Each row of a before or after table is a point. One or more steps were done to the points. Then noise was added and the rows were shuffled. The steps act on columns, c1 being the first. Write out the steps. A step turns or swaps two columns, mirrors them in a line or flattens them onto one, adds a multiple of one to another, or multiplies or shifts one. Angles are multiples of 10 degrees, from the lower column toward the higher: turns from -170 to 170, lines from 10 to 170 but not 90. Use the fewest steps. Two steps may share a column if one is a turn and the other turns, adds or multiplies; they go together, in the order done. Otherwise the lowest column goes first.

Before (14 x 3):
[[ 0.41  0.27 -0.55]
 [-0.17 -0.60 -0.33]
 [ 0.45 -0.01 -0.12]
 [-0.11 -0.03  0.02]
 [-0.36  0.30  0.14]
 [ 0.24 -0.08 -0.30]
 [ 0.22  0.19  0.21]
 [ 0.47 -0.36 -0.03]
 [ 0.45  0.30 -0.19]
 [-0.08 -0.25  0.25]
 [-0.39 -0.23  0.00]
 [-0.48  0.21 -0.85]
 [-0.40 -0.12  0.08]
 [ 0.40  0.11 -0.53]]
After (14 x 3):
[[-0.27 -0.03 -0.39]
 [ 0.39 -0.27 -0.09]
 [-0.64  0.14 -0.19]
 [ 0.05 -0.05  0.14]
 [ 0.22 -0.10  0.40]
 [-0.05 -0.39 -0.48]
 [ 0.03 -0.64  0.36]
 [ 0.27 -0.22  0.35]
 [ 0.10  0.30  0.30]
 [-0.53  0.32 -0.33]
 [ 0.06  0.15 -0.30]
 [-0.82  0.28 -0.22]
 [-0.73  0.22  0.77]
 [-0.36 -0.10 -0.13]]
Steps: turn c1 and c3 by -110 degrees; add -0.5 times c2 to c1

Before (13 x 6):
[[-0.11  0.61 -0.20 -0.71  0.60 -0.02]
 [-0.37  0.54  0.12  0.32  0.09 -0.60]
 [ 0.28  0.02  0.17 -0.23  0.04  0.11]
 [ 0.09  0.28 -0.48 -0.41  0.28 -0.39]
 [-0.62  0.24 -0.12 -0.36  0.71  0.06]
 [ 0.45  0.20  0.47 -0.14 -0.18  0.05]
 [-0.08  0.10 -0.17  0.10 -0.16 -0.15]
 [-0.11  0.63  0.01  0.08 -0.34 -0.10]
 [-0.22  0.16 -0.49 -0.34  0.21 -0.67]
 [ 0.40  0.18  0.47  0.31 -0.05  0.36]
 [ 0.18  0.14  0.57 -0.08 -0.04  0.51]
 [ 0.48  0.14 -0.04  0.22  0.06  0.26]
 [ 0.20 -0.09  0.28  0.16 -0.26  0.62]]
After (13 x 6):
[[ 0.40  0.24  0.45  0.29 -0.05  0.56]
 [-0.61  0.22 -0.12 -0.38  0.74  0.29]
 [ 0.10  0.30 -0.43 -0.41  0.26 -0.08]
 [-0.12  0.63 -0.17 -0.73  0.64  0.62]
 [ 0.45  0.23  0.47 -0.18 -0.18  0.24]
 [ 0.47  0.15 -0.09  0.19  0.04  0.37]
 [ 0.16 -0.09  0.32  0.13 -0.23  0.54]
 [ 0.17  0.17  0.55 -0.05 -0.06  0.62]
 [-0.37  0.56  0.13  0.34  0.15 -0.04]
 [-0.16  0.64 -0.02  0.12 -0.37  0.51]
 [ 0.25  0.01  0.21 -0.22  0.10  0.15]
 [-0.11  0.05 -0.19  0.16 -0.13 -0.04]
 [-0.18  0.16 -0.52 -0.31  0.20 -0.48]]
Steps: add 1 times c2 to c6

Before (9 x 8):
[[-0.32  0.15  0.19 -0.39  0.52  0.06 -0.20  0.35]
 [-0.34  0.20 -0.30  0.02 -0.02 -0.36 -0.29 -0.41]
 [-0.08 -0.01 -0.28 -0.39 -0.04  0.02 -0.53  0.22]
 [-0.17 -0.11  0.17 -0.09  0.19  0.20 -0.49 -0.05]
 [ 0.02  0.16  0.00  0.77  0.47 -0.68 -0.52 -0.07]
 [-0.35  0.21  0.29 -0.18 -0.38  0.06 -0.58  0.27]
 [-0.35  0.02 -0.46  0.37 -0.70  0.15 -0.26  0.11]
 [ 0.74  0.53  0.17 -0.36  0.43 -0.04  0.57 -0.23]
 [ 0.18  0.56 -0.18 -0.03  0.48  0.18 -0.26 -0.06]]
After (9 x 8):
[[ 0.04  0.18  0.17 -0.39  0.44 -0.22 -0.19  0.41]
 [-0.44  0.55  0.16 -0.35  0.35  0.16  0.57 -0.61]
 [-0.02  0.02 -0.31 -0.36 -0.14 -0.11 -0.52  0.19]
 [-0.04  0.58 -0.20 -0.02  0.46 -0.12 -0.27 -0.19]
 [-0.17  0.18 -0.01  0.74  0.72  0.61 -0.51  0.19]
 [ 0.16  0.19  0.29 -0.17 -0.43 -0.18 -0.56  0.37]
 [ 0.26  0.01 -0.46  0.38 -0.59 -0.16 -0.24  0.23]
 [ 0.21 -0.13  0.15 -0.08  0.16 -0.13 -0.49 -0.01]
 [ 0.37  0.17 -0.28  0.01 -0.01  0.53 -0.29  0.06]]
Steps: turn c6 and c8 by 150 degrees; turn c1 and c8 by -140 degrees; add 0.3 times c4 to c5

Before (11 x 11):
[[ 0.85  0.31 -0.52  0.35 -0.32 -0.06  0.23  0.05 -0.31 -0.37  0.19]
 [-0.15 -0.47  0.02 -0.18  0.29 -0.17  0.31  0.20  0.46  0.46  0.49]
 [-0.08 -0.45 -0.40 -0.11  0.20 -0.16  0.37  0.35 -0.40 -0.13  0.09]
 [-0.09 -0.04 -0.24  0.10  0.31 -0.89  0.06  0.51  0.02  0.22  0.09]
 [ 0.00  0.26 -0.07  0.26 -0.34 -0.44  0.45  0.19 -0.11 -0.35  0.09]
 [ 0.15 -0.34  0.23 -0.60 -0.16 -0.02 -0.17  0.45  0.45  0.31  0.13]
 [ 0.15 -0.03  0.50 -0.36  0.14  0.25 -0.25 -0.09  0.32  0.56 -0.12]
 [-0.07 -0.38  0.36 -0.43  0.38 -0.16 -0.41  0.01  0.53  0.03  0.26]
 [-0.18  0.30 -0.42  0.02  0.32 -0.21  0.20  0.63  0.00 -0.14  0.29]
 [-0.39 -0.52 -0.43 -0.75  0.47 -0.29  0.22  0.09  0.60  0.31 -0.02]
 [ 0.46  0.48  0.10 -0.19 -0.14 -0.61  0.53  0.13 -0.50 -0.17  0.52]]
After (11 x 11):
[[-0.42  0.08 -0.04 -0.06  0.17 -0.09 -0.56  0.26 -0.70 -0.16  0.10]
 [-0.22  0.04 -0.09  0.07  0.31 -0.91 -0.11  0.34 -0.23  0.24  0.10]
 [ 0.50  0.18  0.21 -0.41  0.17  0.26  0.21 -0.07 -0.03  0.58 -0.15]
 [ 0.22  0.36  0.14 -0.57 -0.13 -0.07 -0.10  0.31  0.08  0.36  0.13]
 [-0.47 -0.34 -0.19  0.02  0.38 -0.21  0.02  0.44 -0.28 -0.18  0.24]
 [-0.07 -0.53 -0.01  0.21 -0.36 -0.39 -0.15  0.15 -0.34 -0.36  0.07]
 [ 0.33  0.54 -0.13 -0.40  0.40 -0.14  0.09  0.01  0.23  0.02  0.29]
 [-0.51  0.24 -0.41 -0.73  0.50 -0.24 -0.46  0.02  0.27  0.30 -0.05]
 [-0.54 -0.39  0.82  0.33 -0.31 -0.01  0.00  0.04 -0.62 -0.43  0.18]
 [ 0.00  0.20 -0.12 -0.10  0.35 -0.11 -0.54  0.09  0.12  0.46  0.50]
 [ 0.06 -0.66  0.46 -0.14 -0.10 -0.66 -0.03  0.02 -0.78 -0.21  0.56]]
Steps: swap c1 and c3; turn c2 and c7 by 140 degrees; multiply c8 by 0.7; shift c9 by -0.30

Before (11 x 14):
[[ 0.05  0.02  0.08  0.14 -0.05  0.37 -0.17 -0.19 -0.25 -0.16  0.42  0.59
   0.13  0.23]
 [-0.25 -0.25  0.20  0.33 -0.46  0.28 -0.16  0.01 -0.18 -0.41 -0.03  0.35
   0.32  0.10]
 [-0.25  0.00  0.11 -0.20 -0.55 -0.07  0.31  0.34 -0.14 -0.18 -0.06 -0.04
   0.39  0.34]
 [-0.24 -0.18 -0.32 -0.06 -0.01 -0.32  0.44  0.26 -0.05  0.05 -0.35  0.07
   0.25 -0.04]
 [-0.18 -0.22  0.47 -0.18 -0.23 -0.21  0.05 -0.02 -0.10 -0.21 -0.01  0.10
   0.43  0.13]
 [ 0.20  0.18 -0.22  0.34 -0.08  0.23 -0.48 -0.28  0.06  0.01  0.28  0.17
   0.01  0.10]
 [ 0.03 -0.08 -0.44 -0.16 -0.21 -0.17  0.07  0.09 -0.32  0.23  0.07 -0.01
   0.13 -0.38]
 [ 0.23 -0.04 -0.09  0.27  0.09  0.71 -0.17 -0.27 -0.06  0.24  0.12  0.16
  -0.10 -0.21]
 [ 0.06 -0.20 -0.28  0.43  0.08  0.28 -0.16 -0.20 -0.24  0.23  0.46 -0.05
  -0.09  0.03]
 [ 0.09 -0.11 -0.24 -0.05 -0.01 -0.35  0.18  0.70 -0.10  0.16  0.01 -0.09
   0.16 -0.24]
 [-0.30 -0.23  0.29 -0.09 -0.56 -0.23  0.01  0.26 -0.13  0.00 -0.15  0.33
   0.06  0.33]]
After (11 x 14):
[[-0.24 -0.17 -0.76 -0.05 -0.01 -0.69  0.04  1.05 -0.54  0.12 -0.17  0.06
  -0.09  0.02]
 [ 0.22  0.17  0.14  0.34 -0.07  0.72  0.00 -0.37 -0.44 -0.07  0.11  0.16
   0.29  0.10]
 [ 0.07  0.02  0.64  0.17 -0.12  0.93 -0.02  0.05 -0.79 -0.16  0.17  0.60
   0.23  0.13]
 [-0.27 -0.22 -0.09 -0.09 -0.39 -0.77  0.01  0.51 -0.62  0.01 -0.08  0.32
  -0.20  0.46]
 [ 0.08 -0.19  0.16  0.42  0.02  0.87  0.05 -0.52 -0.73  0.18  0.19 -0.07
   0.14 -0.02]
 [ 0.24 -0.02  0.99  0.26  0.17  1.90  0.06 -0.64 -0.57  0.19  0.03  0.15
   0.22 -0.19]
 [-0.26 -0.22  0.60  0.35 -0.24  0.64 -0.06  0.84 -0.72 -0.46 -0.02  0.35
   0.16  0.28]
 [ 0.10 -0.12 -0.75 -0.04  0.09 -0.79  0.03  1.50 -0.62  0.21  0.01 -0.08
  -0.50 -0.14]
 [ 0.06 -0.05 -0.66 -0.18  0.09 -0.23  0.04  0.49 -0.83  0.23  0.06  0.00
  -0.01 -0.14]
 [-0.17 -0.22  0.13 -0.20 -0.16 -0.81 -0.05  1.10 -0.57 -0.20 -0.02  0.09
   0.24  0.17]
 [-0.24 -0.01  0.00 -0.18 -0.39 -0.23 -0.01  1.52 -0.64 -0.12  0.01 -0.06
  -0.08  0.50]]
Steps: multiply c6 by 3; turn c3 and c6 by -30 degrees; flatten c5 and c14 onto the line at 130 degrees; flatten c7 and c10 onto the line at 80 degrees; turn c8 and c13 by -60 degrees; multiply c8 by 3; shift c9 by -0.50; multiply c11 by 0.4

Before (14 x 20):
[[-0.20  0.22  0.55  0.40 -1.28 -0.06  0.07  0.39  0.14  0.02 -0.07 -0.16
   0.05  0.24  0.10 -0.25  0.06  0.30 -0.18 -0.22]
 [-0.37 -0.11 -0.19 -0.10  0.23 -0.05  0.02  0.42 -0.25 -0.50 -0.24 -0.19
  -0.25 -0.04  0.28 -0.52 -0.24 -0.07 -0.07 -0.07]
 [-0.11  0.02  0.01 -0.66 -0.23 -0.35 -0.11  0.22  0.26  0.29  0.53  0.24
  -0.18  0.13  0.09 -0.17  0.12  0.39 -0.12 -0.11]
 [-0.40  0.21 -0.22  0.34 -0.16 -0.10 -0.87  0.24  0.21  0.12 -0.26  0.17
  -0.22 -0.09  0.12  1.02 -0.11 -0.44 -0.04  0.55]
 [-0.26  0.17 -0.27  0.50  0.33 -0.51  0.08  0.09 -0.45  0.12  0.02  0.01
  -0.24  0.23  0.29 -0.05  0.09  0.11 -0.20 -0.23]
 [-0.20 -0.07 -0.26  0.37 -0.33  0.10 -0.22  0.09  0.02  0.33 -0.23  0.25
   0.02  0.18 -0.02 -0.46  0.12  0.01 -0.30  0.03]
 [-0.36  0.17  0.10  0.42  0.08  0.01  0.22  0.25 -0.02  0.09 -0.09  0.12
  -0.23  0.27 -0.07 -0.40 -0.15  0.28  0.58  0.19]
 [ 0.54  0.03 -0.12  0.29 -0.08 -0.11  0.06 -0.13 -0.45  0.39 -0.10 -0.21
   0.43  0.26  0.68 -0.08  0.12  0.31 -0.18  0.19]
 [ 0.12  0.02  0.58  0.18  0.33 -0.20  0.16  0.03  0.19  0.34  0.09  0.08
  -0.25 -0.56  0.42 -0.22 -0.26 -0.11 -0.42 -0.01]
 [ 0.14  0.19 -0.32  0.40  0.08  0.00 -0.02  0.28 -0.77  0.33 -0.12  0.65
   0.02  0.12  0.24 -0.07 -0.59  0.35  0.29  0.24]
 [-0.19  0.08 -0.08  0.47  0.23 -0.17 -0.29 -0.40  0.13 -0.50  0.08 -0.14
  -0.06 -1.68  0.11 -0.39  0.00  0.18 -0.21 -0.09]
 [-0.44 -0.28 -0.08  0.38 -0.29  0.12  0.10 -0.09  0.21 -0.43  0.26  0.46
  -0.06  0.12 -0.09 -0.41 -0.10  0.35 -0.05 -0.15]
 [-0.09 -0.04 -0.24  0.00  0.35  0.04  0.10  0.43 -0.77  0.33 -0.21 -0.15
   0.92  0.18  0.29 -0.15 -0.01  0.26  0.08  0.09]
 [-0.22 -0.52 -0.01  0.19 -0.45 -0.25 -0.04  0.36  0.01  0.22 -0.10  0.41
  -0.31  0.08  0.11  0.06  0.06  0.13 -0.04  0.42]]
After (14 x 20):
[[-0.10 -0.11  0.15 -0.63 -0.14 -0.36 -0.12  0.22  0.26  0.27  0.54  0.25
  -0.19  0.39  0.04 -0.24  0.16  0.16 -0.09 -0.14]
 [ 0.46  0.26 -1.01  0.34 -0.02 -0.10 -0.90  0.25  0.23  0.13 -0.10  0.16
  -0.25 -0.43  0.12  0.96 -0.13 -0.06 -0.04  0.55]
 [ 0.22  0.28  0.48  0.39 -1.28 -0.09  0.05  0.39  0.12  0.05  0.00 -0.19
   0.05  0.33  0.10  1.07  0.07  0.24 -0.18 -0.18]
 [-0.47  0.08  0.02  0.30 -0.29 -0.11  0.04 -0.14 -0.43  0.41 -0.28 -0.23
   0.40  0.31  0.68 -0.43  0.14  0.25 -0.21  0.20]
 [ 0.25  0.00  0.28  0.38 -0.36  0.07 -0.22  0.09  0.02  0.36 -0.13  0.24
   0.02  0.02  0.01 -1.37  0.12  0.18 -0.29  0.06]
 [ 0.37 -0.21  0.31  0.41 -0.30  0.12  0.12 -0.09  0.20 -0.45  0.39  0.45
  -0.06  0.33 -0.10 -0.79 -0.10  0.10 -0.08 -0.14]
 [ 0.36  0.25  0.36  0.39  0.21  0.02  0.21  0.25  0.00  0.10  0.02  0.14
  -0.18  0.28 -0.06 -0.34 -0.14  0.26  0.57  0.17]
 [ 0.23  0.28 -0.09  0.47  0.46 -0.51  0.09  0.11 -0.47  0.13  0.10  0.00
  -0.23  0.07  0.29 -0.78  0.09  0.26 -0.19 -0.21]
 [-0.15  0.06  0.49  0.20  0.44 -0.20  0.17  0.04  0.21  0.33  0.04  0.07
  -0.28 -0.09  0.42  1.17 -0.24 -0.61 -0.41  0.00]
 [-0.11  0.24 -0.07  0.34  0.08 -0.01  0.01  0.30 -0.75  0.32 -0.16  0.66
   0.04  0.35  0.26 -0.94 -0.58  0.11  0.27  0.26]
 [ 0.17  0.17  0.30  0.46  0.27 -0.14 -0.29 -0.42  0.16 -0.48  0.16 -0.12
  -0.07  0.18  0.12 -0.79 -0.02 -1.70 -0.21 -0.08]
 [ 0.28 -0.46 -0.06  0.26 -0.30 -0.26 -0.04  0.35  0.00  0.18  0.00  0.43
  -0.27  0.14  0.11  0.11  0.09  0.06 -0.02  0.43]
 [ 0.45 -0.11  0.35 -0.06  0.33 -0.03  0.03  0.44 -0.28 -0.54 -0.10 -0.18
  -0.22 -0.05  0.31 -1.25 -0.24 -0.01 -0.11 -0.08]
 [ 0.20 -0.06  0.02 -0.02 -0.10  0.06  0.09  0.45 -0.76  0.35 -0.18 -0.13
   0.90  0.25  0.33 -0.88  0.01  0.17  0.09  0.06]]
Steps: mirror c1 and c11 in the line at 100 degrees; turn c2 and c4 by -10 degrees; turn c3 and c16 by 60 degrees; multiply c16 by 3; add -0.5 times c13 to c5; swap c14 and c18
